Each row is a point. Any point is a mix of the corners, with weights that add up to 1. It lies inside the corners' shape when no weight is negative. Is each point inside? If not, which corners have a negative weight?
In the rows, 128 means zero.

Corners:
(1): [91 91]
(2): [135  62]
(3): [119 215]
Points:
[95 96] => inside
[121 167] => inside
[124 151] => inside
[ 93 128] => outside (2)
[118  92] => inside
[125  50] => outside (3)
[128  89] => inside
[116 170] => inside
[114  85] => inside

Corners:
(1): [175 154 125 169 171 105 106  77]
(2): [ 76 215 222  81 102 118 145 118]
(3): [202 123 130 157  83  81 128 140]
(4): [135 236 129 172 244  73  54 157]
(5): [139  96  79  84  84 134 159 100]
(6): [124 166 140 152 179 204 168 182]
(7): [107 118 174 123 144  89 121 137]
(8): [ 40 156 130 154 138 141 101 145]
(9): [137  50 115  97 105 153  93 146]
Points:
[103 185 172 115 137 122 126 134] => inside
[119 160 126 152 146 130 109 138] => outside (7)
[141 163 141 154 159 105  99 140] => outside (5)
[154 130  98 163 141  84 103 100] => outside (2, 6, 9)
[124 179 125 147 175 103  94 141] => inside

Corners:
(1): [138 129 165 148  95 108 171 122 161 100  99 169 172 114]
(2): [159  60 148 192  20 168 129 140 104  92 133 113 153 146]
(3): [ 98 173 172 124 149 144 169 162  71 168  81 120 154 158]
(4): [122 130 108 112 149 128  92 161 153 141 126 173 157 145]
(5): [ 88 171 144 130 169  67 181 148 144 223 129 169 140 130]
(6): [139 124  99  88 142 165 176  23   7 115 116  10 157 158]
(7): [115 119 147 107 152 139  72 161 100 131  89 130  73  84]
(8): [159 152 131 181 145  81 190 143 156 114 142 153 135 116]
(9): [126  78 116 104 171 167  97 163 123 118 138  27 150 162]
(10): [107 134 108  95 149 152 176 103 142 155 105 164  87 183]
(11): [125 179 142 165 134 142 120 164 139 152 159 167 116  56]
(12): [152 133  91 114  76 155 159 155 148 113 120 166 122 157]
(13): [103 160 127 128 136 111 176 145 141 160 180 155 164 159]
(14): [101 139 100 109 133 129 126  76 119 127 138  45 172 157]
(15): [188 152 154 126 143 130 116 150 147 105 107 165  78 104]
Points:
[140 127 130 136 138 123 114 123 120 124 130 108 141 107] => outside (3, 10, 12, 13)
[125 138 123 124 132 134 154 127 130 138 126 125 140 150] => outside (7)
[122 137 129 123 126 130 148 138 129 144 127 137 141 143] => outside (8)
[117 151 133 118 160 124 154 126 113 146 121 119 140 139] => outside (2, 12)
[122 145 134 117 133 140 122 144 111 147 114 141 115 127] => outside (1, 8, 9)
[129 132 127 129 139 124 142 139 135 133 125 134 144 136] => inside
[125 142 135 132 139 125 130 135 121 135 130 115 150 128] => outside (10, 12)
